Each point is reached from the start by the listed moves, each made 0, 1 or 2 times, or once backwards (-1), plus a little noise. Is the number of moves made odd or even? Then give how often each move was made.
In the rows, 128 means zero.

Moves:
(1): [133 194 130 108  74]
(2): [185 128 130 128 132]
(3): [138 152  54 167 136]
Start: [145 127 134 121 137]
Points:
[140  61 132 142 192] -> odd (-1, 0, 0)
[140 170 207  62  71] -> even (1, 0, -1)
[146  82  58 184 201] -> even (-1, 0, 1)

Moves:
(1): [122 138 109 127 127 101 149 129 126]
(2): [160  87  73 124  76 146 112 139 126]
(3): [113 146  87 113 118 100 111 146 157]
(4): [145 128 154 161 113 150 120 133 118]
(5): [163 118 152 113  84 134 100 149  81]
(6): [152 137  96 118 112 157 128 132 129]
Start: [141 147 105 117 120 144 137 146 121]
Points:
[174 198 141 135 127 231 126 146 116] -> odd (-1, -1, 0, 1, 0, 2)
[192 155 159 147   7  90  89 213  31] -> even (2, 0, 1, 2, 2, -1)
[194  96 109 126  13 159  46 193  93] -> even (-1, 1, 1, 1, 1, -1)

Moves:
(1): [124 117 119 123 126 109 135 129 123 109]
(2): [143 169 133 142 105 138 140 132 166 132]
(3): [131 124 123 141 116 118 138 121 137 150]
(4): [134 135 121 105 129 140 104 127 129 129]
(5): [ 94 115 140 136 120 118 134 148 153 124]
(6): [148 113 128 127 134 129 110 125 131 134]
(7): [120 144 134 121 138 126 154 114 139 123]
(8): [134 140 126 107 127 121  98 121 110 126]
(9): [137 149 120 106 131 111 128 128  92 134]
Start: [119 134 126 119 129 121 118 115 125 133]
Points:
[ 92 184 141 113  67 107  72 130 197 191] -> odd (-1, 1, 2, 1, 2, 0, 0, 2, 0)
[ 96 139 140  88 148  55 124  72  86 186] -> even (-1, -1, 2, -1, 1, 1, 2, 2, 1)
[142 183 120  86  94  99  74 122 145 166] -> odd (0, 1, 1, 1, 1, 1, 0, 1, 1)
[175 135 116  40 194 162  60  54  96 155] -> odd (-1, -1, 0, 2, -1, 2, 2, 0, 0)
[146 114  99  42 126 112   7  99 119  93] -> even (2, 0, 0, 2, 0, 1, 0, 2, -1)

Moves:
(1): [123 116 115 125 142 133 122 127 135 121 133 138 102 119 134 121 129]
(2): [119 124 114 116 133 146 115 125 129 132 126 142 122 114 155 134 136]
(3): [128 140 136 134 114 129 131 131 124 129 123 119 133 121 132 119 130]
(4): [117 119 134 123 124 121 130 139 133 127 126 127 139 132 129 128 124]
(5): [123 150 134 135 125 106 136 135 118 121 119 101 137 140 128 127 117]
(6): [115 116 130 103 146 124 130 115 125 135 133 134 133 132 140 121 126]
(7): [125 125 120 127 131 117 132 110 114 118 140 125 126 125 138 138 130]
(8): [112 126 125 127 107 146 114 118 114 118 132 127 134  98 113 132 129]
(9): [120 116 126 119 133 123 127 129 132 133 130 126 120 126 142 132 117]
(10): [132 123 135 105 145 106 150 127 126 122 131 124 125 153 132 133 121]
(11): [130 156 132 139 116 127 130 127 116 122 137 109 130 132 124 126 138]
(12): [125 138 129 139 119 133 125 123 134 127 130 138 129 123 116 126 134]
(13): [125 121 129 131 134 128 137 132 135 130 122 118 128 135 132 130 122]
(14): [125 120 129 131 129 126 128 134 136 133 120 129 127 119 120 129 130]
Start: [115 116 151 127 131 121 142 126 133 129 123 134 126 117 141 116 127]
Points:
[150 183 187 116 151  19 221 159 100 111 103  35 116 209 190 112  79] -> even (0, 0, 2, -1, 2, -1, 0, -1, 1, 2, 0, -1, 0, -1)
[ 68 194 201 142  78  83 152 180 102 131 101  19 179 124 165  75 106] -> odd (0, 0, 2, 2, 2, 1, -1, 0, 1, -1, 2, -1, 0, 0)
[ 75  29 162  52 185 130 157 138 170 170 119 141 130 137 187 103  99] -> odd (0, 0, 0, 1, -1, 2, -1, 0, 1, 0, 0, -1, 2, 0)
[ 85 115 150 108 154 105 166  67 126 122 168 146 117 129 199  88 152] -> odd (1, 0, 2, 1, -1, 2, 2, -1, 0, 0, 1, 2, 1, -1)
[  9  18 122  10 180 119 137  92 111 135 109 127 100  36 249 129  88] -> odd (1, 2, 2, 0, 1, 2, 1, 2, 2, 1, -1, -1, 1, 2)
[ 64  83 125 172  94 143 112  89 119  88 139 135 131  31  68 135 145] -> even (1, -1, -1, 1, 0, 0, 2, 2, -1, -1, 0, 1, 1, 2)
[ 44  56 156  39 168 102 127 134 129 133 127 137 135 110 165 100  91] -> even (1, 0, -1, 2, 1, 2, -1, 1, 1, 0, 0, -1, -1, 0)

Moves:
(1): [128 136 127 131 138 125 128 128 126 131 124 137 132 133 121 119 133 126
 123 116 115 121 117]
(2): [149 134 140 106 135 133 136 132 145 133 154 132 130 131 121 124 123 131
 148 155 130 137 153]
(3): [133 120 145 119 134 112 144 129 127 118 122 131 121 132 145 116 131 127
 116 117 134 127 130]
(4): [123 114 119 139 116 137 117 135 124 145 107 145 146 117 123 139 132 106
 102 138 129 136  82]
(5): [120 121 138 130 132 116 148 123 103 136 143 112 147 114 126 117 121 122
 116 125 131 133 126]
(6): [145 151 129 121 128 132 110 155 123 128 128 151 122 120 113 149 111 127
 133 128 133 117 132]
(7): [113 144 127 124 115 136 151 122 151 110 131 123 128 133 134 134 127 132
 137 122 135 125 132]
(8): [125 128 125 120 120 132 132 127 134 125 130 113 121 129 118 125 129 128
 128 128 125 138 128]
(9): [119 118 138 132 144 121 136 135 130 130 119 139 117 124 120 125 125 124
 132 136 128 139 120]
(10): [127 137 113 131 116 114 140 127 131 128 122 147 131 134 121 125 146 139
 129 130 144 134 127]
(11): [117 128 128 119 123 133 114 157 126 112 126 119 136 118 128 147 149 134
 128 143 135 116 131]
(12): [129 113 109 123 131 120 126 117 118 128 135 131 122 131 130 118 134 117
 112 130 139 134 120]
(13): [133 129 120 124 132 136 129 130 135 129 141 138 148 125 118 130 137 121
 128 122 131 134 132]
(14): [120 144 123 131 113 128 121 137 128 140 140 122 121 146 119 142 138 114
 128 120 122 131 137]
(15): [130 126 121 129 122 123 135 121 135 137 135 127 121 119 121 118 131 123
 127 125 122 122 135]
(16): [139 127 126 127 140 112 141 134 109  99 134 139 135 139 145 121 139 127
 125 138 128 137 137]
(17): [124 132 141 126 129 130 121 121 124 120 131 123 131 134 128 129 136 129
 119 140 131 143 134]
(18): [132 130 118 135 138 118 132 137 137 121 129 120 126 143 135 138 121 135
 115 121 123 137 122]
(19): [115 129 123 136 138 147 134 110 115 130 116 134 126 125 126 132 143 145
 131 135 132 130 138]
(20): [153 134 139 138 121 125 121 120 133 133 125 107 136 139 128 107 126 124
 125 137 141 135 124]
Start: [138 116 135 128 126 140 141 126 147 133 134 125 127 131 131 115 136 128
 138 132 120 130 144]
Points:
[128  95 149 116 189  89 211 203 115 159 146 225 176  88 108 145 108 105
 110 138 147 163  97] -> odd (0, 1, 1, 1, 2, 1, 0, -1, 2, 1, 0, 0, 1, 0, -1, 0, -1, 1, 0, -1)
[129  68 109 122 164 125 107 162 118 204  98 228 137  97  72  93 176  85
 114 176 146 126  51] -> even (2, 1, 0, 1, 0, 0, -1, -1, 2, 1, 1, 2, 0, 0, -1, -1, -1, -1, 0, 0)
[206 128 119 165 210 152 232  51 200 129 169  91 163 174 107  27 144 188
 184 147 100 193 208] -> odd (1, 1, -1, -1, 0, -1, 0, 1, 1, 0, -1, -1, 2, -1, 1, 1, -1, 2, 2, 2)
[127 103 160 142 135 113 121 130 198 180 126  97  74 193 110  70 147  49
 111  89  84 142  95] -> even (2, 0, 1, 0, -1, -1, 0, 0, 2, -1, 0, 1, 0, 2, 0, -1, 0, 0, -1, 1)
[ 78 113 100 118 125 189 110 243 189 136 131 167 180  23  33 246 134  99
  79 195 144 176  70] -> even (-1, 0, -1, 2, 1, 2, 1, 1, 2, 0, 2, 0, 2, -1, 2, -1, 2, 2, 0, -1)
[124 165 124 122  91 121 192 109 205 140 236  28  93 200 115 128  80  75
 121 117  87 188 168] -> odd (0, 1, -1, 0, 1, 0, 2, 1, 0, -1, -1, 1, -1, 2, 1, 0, 1, 2, -1, 0)
[ 28 144  45 142  16 131 154 200 152 131 129 103 175 120  80 239 145  90
  38 121 175 192  18] -> even (-1, -1, -1, 2, 2, 1, 2, 2, 0, 2, 1, 1, 0, 1, -1, -1, 1, 2, -1, -1)
[134  98  88  69  68  78 144 156  51 131 230 109 135  84  89 106 187  69
  81 158 151 155 181] -> even (-1, 0, 0, 0, 2, 1, -1, 2, -1, 1, 1, 2, 0, 1, 2, 1, 1, -1, -1, -1)
[213 144 115 147 109  68 161 155 113 200 204  86 140 132 122 103  98 119
 113 141 135 131 181] -> odd (-1, 1, 0, 0, 2, 1, -1, -1, -1, 1, 0, 0, -1, 1, 2, 0, -1, 2, 0, 1)
[249  81 188 109 175 154  87 132 135 138  90 150 128 139 157  73 120 110
  97 192 170 151 109] -> even (0, 1, 2, 1, -1, 1, -1, 0, 0, -1, 0, 1, 0, -1, -1, 0, 0, 0, 1, 2)
